Every row gives one point. The ring and each string are closed loops that go straight from each point to the next, and from the last back to the first. Before rounding, they use only three directions, however many columns there are. Count how often each string passes through the ring. Passing back the other way cancels.

Ring (6 x 3):
[[ 27  10   6]
 [  5   6   0]
 [ 17   2 -22]
 [ -4 -29 -17]
 [-31 -55   3]
 [  1 -31   9]]
String (29 x 3):
[[-12  -9 -11]
 [ 18  11 -31]
 [ 51  22 -39]
 [ 23  -2 -18]
 [ -3 -19  -7]
 [-25 -36  -6]
 [  2 -18  -6]
 [-30 -42   0]
 [-69 -82   2]
 [-65 -85   5]
 [ -1 -38  -6]
 [  1 -33  -3]
 [-23 -56   9]
 [-30 -61  17]
 [ 21 -21   3]
 [ 22 -10  -1]
 [ 37  -1  -1]
 [ 52   9   2]
 [ 47  11  10]
 [ 49  19  11]
 [ 69  37   3]
 [ 49  29   4]
 [ 13  16  15]
 [ -8  -4  10]
 [-12 -16   4]
 [ 19   2  -7]
 [-20 -16   3]
 [-22  -7  -2]
 [-15  -2 -10]]
Times through: 1

Ring (9 x 9):
[[ -2   7   5   9 -51  16  16  29  57]
 [ -1  14  20  -2 -22  -8   6  31  38]
 [  3  20  28  -7   9 -23 -11  22  19]
 [ 13  28  27  -2  40 -26 -32   2   2]
 [ 14  28  21   4  50 -21 -45 -12  -5]
 [  3  20  10   7  52 -15 -57 -26  -8]
 [-10  10   1   7  36  -7 -55 -27  -1]
 [-14   3  -5  10  -4   8 -30 -10  24]
 [ -5   4  -2  13 -47  21   6  18  53]]
String (31 x 9):
[[ 23  27  25   6 -17  -3  11  32  40]
 [  9  20  19   4  -7  -6  -4  19  30]
 [ 18  24  25   4 -29  -2  20  40  47]
 [  6  20  31  -7 -20 -17  15  43  39]
 [ -9  15  31 -15   3 -30  -6  30  21]
 [-12  15  31 -17  15 -35 -16  23  12]
 [  4  22  33 -10   4 -27  -2  32  23]
 [ 18  26  27   2  -3 -11   2  27  30]
 [ 14  24  21   5   5  -9 -11  15  24]
 [ -2  18  20  -4  27 -22 -31   2   6]
 [-12  19  28 -16  66 -46 -56 -10 -20]
 [ -4  23  26 -10  69 -40 -58 -15 -20]
 [ 21  35  25   4  82 -31 -64 -26 -24]
 [ 32  35  14  19  53  -6 -49 -24  -4]
 [ 18  24   9  16  24   1 -34 -12  12]
 [  4  17   9   8  20  -5 -33  -8  12]
 [-20   9  10  -5  56 -27 -64 -26 -15]
 [-21   8   5  -2  65 -24 -76 -38 -21]
 [-26   6   4  -4  68 -26 -80 -41 -25]
 [-16   9   7  -1  43 -18 -56 -22  -7]
 [ -1  14   9   6  15  -6 -31  -5  14]
 [  5  16   6  11  18   0 -35 -11  13]
 [-17  11  11  -5  51 -26 -59 -22 -12]
 [-18  14  13  -7  86 -37 -85 -40 -34]
 [ 16  29  14  10  79 -21 -72 -39 -24]
 [ 37  37  16  20  41  -2 -37 -15   5]
 [ 22  27  15  13  14  -1 -20   1  20]
 [  5  21  18   2  27 -16 -31  -1   8]
 [ -6  20  27 -12  52 -38 -45  -3 -10]
 [  5  28  37 -14  47 -43 -31  11  -5]
 [ 11  29  39 -12  24 -35 -11  27  12]]
Times through: 3
String (27 x 9):
[[ -23    1    5   -2    0   -7  -27    0   20]
 [  -4   10    8    5   -7    0  -16    7   28]
 [  13   12    0   21  -64   32   25   29   67]
 [  14    8   -1   23 -105   45   55   52   94]
 [ -14    3   11   -2  -43    1   12   33   49]
 [  -6    7   16   -1  -56    4   28   46   59]
 [  15   17   17    9  -56   13   33   45   63]
 [  14   19   15   10  -25    6    8   25   43]
 [  19   23   23    6  -28    0   17   36   46]
 [  14   27   34   -6   -4  -21    8   37   30]
 [  -4   22   36  -17   37  -42  -26   16    1]
 [  -5   18   24   -8   33  -29  -33    3    2]
 [   6   19   15    5   10   -8  -21    5   19]
 [  37   38   28   11   27  -11  -17    9   15]
 [  31   36   25   10   40  -15  -30   -2    5]
 [  10   21   14    7   16   -7  -25    0   16]
 [  -9   14   15   -3   33  -21  -41   -7    2]
 [  -2   23   18   -3   90  -37  -80  -38  -34]
 [  16   28    9   14   74  -14  -72  -42  -20]
 [  15   22    5   18   27    4  -40  -19   10]
 [   4   16    7   10   15   -1  -31   -8   15]
 [ -23    6    7   -5   50  -24  -64  -26  -13]
 [ -28    2    0   -1   46  -17  -67  -33  -11]
 [ -17    7    5    0   23  -11  -43  -13    6]
 [   5   12    1   16  -14   14  -14    1   34]
 [  -5    0  -16   24  -43   35   -8   -1   50]
 [ -18   -5  -13   15  -44   26   -7    3   48]]
Times through: 1

Ring:
[[ 19 -41   6 -15  17   8 -18   9  16  40   5 -16  11 -42]
 [ 39 -33   6 -10  25 -13 -20 -12   3  32  25  13  32 -30]
 [ 41  -5  -1   8  18 -36 -13 -27  -3   8   9  57  32  -4]
 [ 26  29 -19  21  19 -26  17 -33  -9   5 -17  51  13  20]
 [ -5  32 -27  19  10   5  31  -9   5  14 -53  12 -21  15]
 [-21  11 -17  12  -5  16  15  16  23  15 -68  -2 -36  -6]
 [-12 -33   4  -8  -6  20 -16  32  34  28 -41 -19 -22 -42]]
String:
[[  -9   60  -41   31   13    5   53  -20   -4    8  -66   19  -28   38]
 [ -15   17  -13   19  -13   -4    6   11   23   -2  -72   32  -30    2]
 [ -14    5   -7   14  -14   -3   -3   17   27    1  -67   28  -27   -8]
 [ -45    8   -8   19  -36   11   -3   42   45   -9 -111   21  -60  -11]
 [ -43    7  -15   11  -20   29   12   38   38   12  -96  -14  -58  -14]
 [  -3    5  -20    2   19   25   24    2    9   37  -32  -28  -17  -10]
 [   4   -4  -12    2   14   11    9    1   11   29  -26   -8   -8  -14]
 [ -17  -25    5    0  -17    9  -19   34   38   13  -58    4  -28  -34]
 [ -37  -54   20  -10  -39   20  -45   68   63   11  -79   -9  -46  -63]
 [ -15  -53   11  -18   -7   31  -26   45   42   38  -36  -39  -24  -60]
 [  19  -18  -12  -12   35   23   13   -6    1   54    9  -40    7  -25]
 [  18  -10   -9   -2   23    5    6   -8    4   34   -5   -6    7  -16]
 [   9  -36   11   -6   -2   -5  -29   16   26   18  -19   14    1  -38]
 [  23  -59   21  -17    4   -8  -45   17   26   27    6   10   18  -54]
 [  25  -52   21  -11    0  -19  -47   12   25   17    2   29   20  -47]
 [  20  -12   -3    1   15   -7   -5   -6    8   23   -8   15   10  -17]
 [  43   -6  -13   -4   45   -3   14  -32  -15   44   31   -5   32   -9]
 [  57  -20    1   -4   37  -29  -13  -35  -12   28   44   34   50  -15]
 [  54  -23   14    4   13  -55  -38  -26    1   -1   23   82   48  -15]
 [  34  -18   16   12   -8  -57  -44  -11   15  -18  -12   97   28  -13]
 [  24   -2   -4    9   11  -22   -7  -14    5    9  -12   42   14   -5]
 [  19    0   -2   12    3  -26  -11  -10   10    2  -24   52    9   -5]
 [  24   18   -3   26   -4  -51  -13  -22    5  -22  -33   96   14   15]
 [  14   16   -7   22   -3  -33   -5  -13    9  -11  -39   69    3    9]
 [  14    3  -10    8   12   -8    4   -8    7   16  -22   21    2   -5]
 [  19   24  -24   13   27   -3   28  -26   -8   23  -16   14    5   13]
 [  13   64  -47   27   37    3   64  -43  -23   23  -30   11   -6   44]]
Times through: 0
String (22 x 14):
[[ 16 -53  19 -14  -1  -6 -41  19  28  23  -5  11  10 -51]
 [ 28 -62  13 -27  25  13 -28  10  16  54  29 -33  22 -59]
 [ 33 -38  -2 -20  39  17  -2  -8   1  59  33 -38  24 -39]
 [ 24  -7 -12  -2  30   5  11 -15  -2  38   4  -8  12 -13]
 [ 18 -30   8  -4   5 -10 -24   6  18  19 -10  20  10 -31]
 [ 44 -47  16 -13  19 -23 -37  -8   9  27  30  26  39 -40]
 [ 56 -25   4  -6  34 -29 -18 -31  -9  28  42  33  49 -19]
 [ 45   5 -17   2  45 -10  18 -40 -19  37  28  10  34   2]
 [ 23  -2   0  12   4 -31 -15 -12   8   0 -18  58  14  -5]
 [ 19  10   0  22  -8 -45 -17 -13  11 -19 -37  87   9   6]
 [ 24  40 -21  29  13 -36  17 -35  -9  -8 -30  72  10  30]
 [ 28  52 -37  24  38 -13  48 -49 -24  18 -13  29  11  38]
 [ 16  11 -16   9  19  -5  14 -16   0  21 -19  16   3   1]
 [  7  11 -10  16   1 -16   2  -6  11   2 -41  41  -6   2]
 [ 20  53 -31  31  20 -25  36 -40 -15   0 -33  56   4  39]
 [ 32  43 -30  23  33 -22  35 -47 -21  12  -8  44  18  33]
 [ 35  22 -23  11  37 -13  26 -39 -18  26   7  22  22  14]
 [ 18  -3  -4   8   8 -18  -7  -8   9  10 -19  36   8  -8]
 [ 33 -21  15   9  -5 -50 -41  -9  14 -10  -8  83  27 -17]
 [ 61 -41  19  -7  21 -47 -44 -24   0  14  43  61  57 -30]
 [ 41 -10 -12  -7  44   1  12 -29 -13  47  31 -11  30 -13]
 [ 21 -12  -6  -1  20  -2   0  -8   5  29  -4   5  10 -17]]
Times through: 5

Ring, 8 rows:
[[  0  -6  -9   3 -19 -26  -3   0  -3  21 -11  20   3  18]
 [  4  23  25 -29 -26  -4  -3  -8  53  22  11   7  61  22]
 [  8  34  38 -39 -26   6   3  -8  66  19  18   2  77  17]
 [  9  26  38 -29 -14  17  12   1  49  10  13  -2  60   6]
 [  3  -7  34   1  19  45  18  20  11  -8   0 -15  17  -3]
 [ -3 -35  23  27  39  55  18  31 -22 -17 -13 -18 -21  -5]
 [ -6 -46  -2  40  32  28  12  29 -48 -10 -24  -4 -49  -1]
 [ -3 -33 -23  30   1 -19   3  13 -45  11 -26  19 -42   8]]
String:
[[  0  30  55 -43 -17  31 -12  -8  95  16  26 -12 100  36]
 [ -1   6  41 -17   2  37  -1   6  50   5  11 -13  54  21]
 [  4   6   6  -8 -19 -14   3  -1  13  18  -3  14  22  12]
 [  7  12 -16 -10 -41 -54   1 -10   1  33  -9  35  13  13]
 [  3  10  -8 -12 -38 -44  -8 -11  17  33  -4  28  26  24]
 [ -4  -8   2   1 -13 -10 -10   0  14  19  -6  11  16  27]
 [ -4 -18   4  11   2   6  -2  10  -3   9 -10   5  -1  17]
 [ -6 -37 -21  32   4 -14  -2  14 -41  10 -25  16 -41  14]
 [ -2 -45 -54  47  -7 -53   4  12 -83  18 -41  38 -79   3]
 [  1 -31 -36  33  -7 -38   9  12 -62  15 -31  29 -56   0]
 [ -1 -24   0  20   9   8   9  16 -24   3 -16   5 -21   3]
 [ -4 -29  17  21  27  39  10  24 -14  -9 -11 -11 -14   4]
 [  2 -17  -8  16  -2 -10  12  12 -28   9 -17  14 -21   0]
 [ -1 -19  12  14  14  22  11  18 -11  -1 -10  -3  -7   3]
 [ -5 -30  36  18  40  69  12  29   1 -18  -5 -26   0   4]
 [ -9 -52  37  39  67  95  19  45 -24 -34 -13 -38 -30  -5]
 [ -7 -54  20  45  58  73  20  42 -43 -28 -20 -26 -46  -8]
 [ -2 -40  -4  37  27  21  17  28 -50  -8 -24   0 -48  -7]
 [  0 -40 -23  40  13  -8  16  22 -65   1 -31  15 -61  -8]
 [  2 -12  -2  10  -4  -6   9  10 -15  10 -13  12  -9   4]
 [ -2 -17  17  10  13  26   7  16   0  -1  -7  -5   3   8]
 [  0 -12   8   8   2   9   7  11  -4   6  -9   4   1   7]
 [  1 -17 -13  16  -7 -19   5   8 -25  14 -17  18 -19   7]
 [ -1 -14   4   9   0   3   4  10  -5   9 -10   6  -1  11]
 [ -4 -14  10   6   1  10  -3   8   8   9  -6   2  10  19]
 [ -2   0   4  -6 -20 -16  -9  -3  21  22  -3  14  25  26]
 [  6  17 -19 -15 -51 -66  -6 -16  10  40  -6  40  22  20]
 [  7  20  -7 -20 -45 -50  -4 -14  21  35  -2  32  33  19]
 [  4  28  19 -33 -38 -21  -8 -14  57  30  12  15  66  28]]
Times through: 1
String, 27 rows:
[[ -5 -32  16  24  29  40  10  25 -17  -9 -13 -12 -17   4]
 [  2 -20 -19  21  -7 -24  10  10 -39  13 -22  22 -32   1]
 [ -3 -47 -37  46   7 -25   8  19 -75   8 -37  24 -73   0]
 [ -7 -54 -33  50  15 -14   4  22 -72   4 -36  17 -72   5]
 [ -6 -44 -35  41   3 -27   0  15 -62  12 -33  24 -61  10]
 [ -1 -29 -52  31 -25 -68  -2   1 -62  29 -34  44 -55  11]
 [  2  -9 -20   9 -21 -38   2   1 -21  22 -17  28 -13  10]
 [  1  -6  10   2  -3   5   5   8   5   9  -5   5  11   9]
 [ -4  -3  25  -6  -1  21  -5   5  32   9   3  -5  34  24]
 [ -3  12  36 -24 -12  19 -12  -3  63  15  14  -5  66  33]
 [  6  31  10 -34 -47 -37  -9 -18  52  36   9  24  63  28]
 [  7  16   1 -17 -33 -32   2  -8  19  27  -1  23  30  13]
 [  4   2   7  -4 -13  -7   6   3   7  14  -4  11  16   8]
 [  1  17  52 -27   0  44   1   4  66   4  18 -17  71  19]
 [  2  26  67 -38   1  58   2   3  87   2  27 -25  92  21]
 [  9  51  68 -58 -22  36   4  -8 105  13  34 -14 117  18]
 [ 16  58  48 -59 -41   0  10 -15  86  24  28   5 104  10]
 [  6  26  59 -34  -1  48  11   5  69   1  22 -19  78   9]
 [  1   4  50 -14  15  56  10  14  44  -6  12 -22  48   8]
 [  4   2  16  -4  -5   7  11   7  10   8  -2   4  18   4]
 [  8   4  12  -4  -7   2  17   8   2   8  -4   8  12  -4]
 [  3 -11  48   4  36  74  25  29  12 -20   3 -28  16 -10]
 [ -3 -24  51  13  48  89  19  34  11 -26   1 -37  10  -3]
 [ -4 -24  39  13  37  68  14  28   6 -17  -2 -26   6   2]
 [  1 -10  11   5   2  10   9  11  -2   5  -7   3   4   5]
 [ -3 -25  19  18  24  39  12  23 -10  -8  -9 -11  -8   2]
 [ -9 -50  26  38  55  75  14  39 -27 -25 -15 -28 -31   0]]
Times through: 0

Ring:
[[  2   6 -39  27   3 -62   4 -17  28 -30   1 -10  21 -28]
 [ -1   2 -34  36 -14 -30   5   0  26 -32 -22   8  20 -20]
 [  8   6 -27  24 -23  -5   0  14  22 -18 -39  14   7 -21]
 [ 31  18 -10 -12 -31  11 -18  27  17  18 -59  13 -21 -30]
 [ 43  26  -8 -44 -15  19 -18  28  10  39 -54   3 -43 -41]
 [ 38  24 -20 -54  12  25   0  22   4  34 -34  -5 -50 -46]
 [ 24  17 -37 -48  40  18  23   9   1  16  -5 -12 -44 -48]
 [ 13  12 -44 -27  44 -12  26  -6   8  -3  11 -17 -24 -44]
 [  6   9 -41  10  18 -57   9 -19  23 -23   9 -16  10 -34]]
String (29 x 14):
[[  29   19  -21  -25   -1   -5   -5   12   14   16  -30   -4  -25  -39]
 [  24   16  -29  -32   15   15   10   15    7   13  -23   -3  -33  -40]
 [  23   16  -39  -59   47   54   35   22   -7   20  -11   -5  -58  -48]
 [  28   19  -39  -69   55   43   32   16   -7   27   -4  -13  -63  -53]
 [  30   22  -34  -60   44   11   18    6    1   25   -2  -19  -50  -52]
 [  17   15  -52  -62   76   23   46    0   -7   11   23  -23  -53  -55]
 [   4    7  -56  -31   63   21   50    0   -2  -11   19  -13  -32  -44]
 [   5    6  -47  -13   36   11   34    4    6  -13    1   -5  -19  -37]
 [  16   13  -34  -11   14  -17    9    1   15   -3  -11   -7  -13  -37]
 [   2    6  -49   -5   37  -16   30   -8   11  -21   12  -12   -8  -37]
 [   1    7  -49    9   33  -62   19  -26   21  -29   24  -22   10  -36]
 [  13   14  -33   20    1 -107  -14  -33   35  -21   10  -26   25  -34]
 [  15   14  -28   19   -9  -88  -17  -22   33  -17   -5  -17   21  -31]
 [  12   10  -33    5    3  -30    4   -3   20  -12  -13   -5    0  -32]
 [  18   13  -26    2   -6  -35   -6   -1   22   -5  -21   -5   -1  -32]
 [   7    8  -28   40  -24  -77  -15  -15   36  -29  -17   -4   32  -23]
 [  -9   -2  -37   61  -23  -62    1  -12   35  -49  -15    6   43  -15]
 [   7    6  -25   41  -32  -53  -13   -4   33  -27  -30    5   27  -20]
 [  19   13  -19   13  -25  -39  -17    3   27   -5  -34    1    6  -28]
 [   8    7  -35    4    5    3   15   10   14  -14  -21    5   -7  -29]
 [   2    2  -37   15   -2   18   20   16   14  -21  -28   14   -3  -24]
 [   9    4  -19   27  -42   23   -3   30   20  -13  -63   29    3  -16]
 [  30   17   -3    7  -55    4  -30   30   24   13  -75   21   -8  -23]
 [  35   21   -7  -10  -35  -17  -28   17   23   19  -54    5  -14  -32]
 [  27   17  -19  -12  -13  -11  -11   12   18   11  -37    0  -16  -34]
 [  19   12  -27  -19    2   31   11   24    8    7  -36    9  -28  -34]
 [  39   22  -10  -41  -15   41  -10   36    7   35  -60   11  -46  -38]
 [  59   34    6  -59  -31   19  -38   35   12   60  -72    2  -54  -45]
 [  56   33    3  -53  -26   -5  -38   23   15   53  -59   -5  -45  -45]]
Times through: 3
String:
[[ -6   1 -48  29  16 -46  21 -16  23 -40   9  -7  20 -27]
 [ -6   1 -38  59 -17 -91  -5 -26  39 -49  -1  -6  48 -18]
 [  7   7 -27  37 -26 -62 -13  -9  33 -26 -22   0  27 -22]
 [ 16  12 -24  13 -18 -35 -10   2  25  -9 -29   1   6 -28]
 [  3   4 -37  11   4   3  18   9  15 -20 -20   7  -2 -27]
 [ -5  -2 -37  34 -13   9  18  14  19 -33 -31  19  11 -18]
 [  0   0 -28  40 -33   3   3  18  24 -29 -46  24  16 -15]
 [ 20  13 -17  15 -33 -26 -18  10  26  -4 -44   8   5 -25]
 [ 17  12 -24   6 -14 -17  -5   8  21  -5 -32   4  -3 -29]
 [  0   2 -40  13   7  12  24  11  13 -23 -19  10  -3 -26]
 [-16  -7 -43  57 -15  -9  21   6  24 -51 -23  20  30 -12]
 [  1   3 -29  49 -30 -58  -9  -7  34 -35 -25   6  34 -17]
 [ 11  10 -28  21 -14 -49  -7  -6  27 -17 -19  -3  14 -27]
 [ 11  10 -34   3   5 -20   8   1  18 -12 -15  -3  -3 -32]
 [ -2   3 -47  15  22 -28  24 -10  18 -31   6  -6   7 -30]
 [  5   6 -43   0  23 -13  23  -2  13 -18  -1  -6  -6 -34]
 [ 13  11 -35  -8  13 -12  11   2  14  -6 -12  -5 -12 -35]
 [  2   5 -51 -13  44   4  38  -2   6 -18  11  -9 -17 -38]
 [  8  11 -56 -37  70 -11  43 -14   2  -8  33 -26 -29 -49]
 [ 18  16 -45 -41  53 -13  26  -8   5   4  17 -24 -32 -49]
 [ 28  20 -25 -25   9 -30  -6  -1  17  12 -15 -14 -20 -42]
 [ 10   9 -44 -21  36   8  29   4   6  -6   0  -7 -24 -39]
 [  2   6 -59 -33  71  15  54  -4  -2 -13  27 -17 -32 -46]
 [ 10  12 -52 -30  61 -28  33 -18   7  -8  31 -28 -22 -48]
 [ 19  18 -36 -15  27 -69   1 -24  21  -4  15 -29  -5 -44]
 [ 12  14 -39   4  22 -93  -1 -33  28 -18  22 -30  13 -39]
 [  1   7 -44  24  17 -84   7 -30  29 -34  19 -21  24 -32]]
Times through: 4
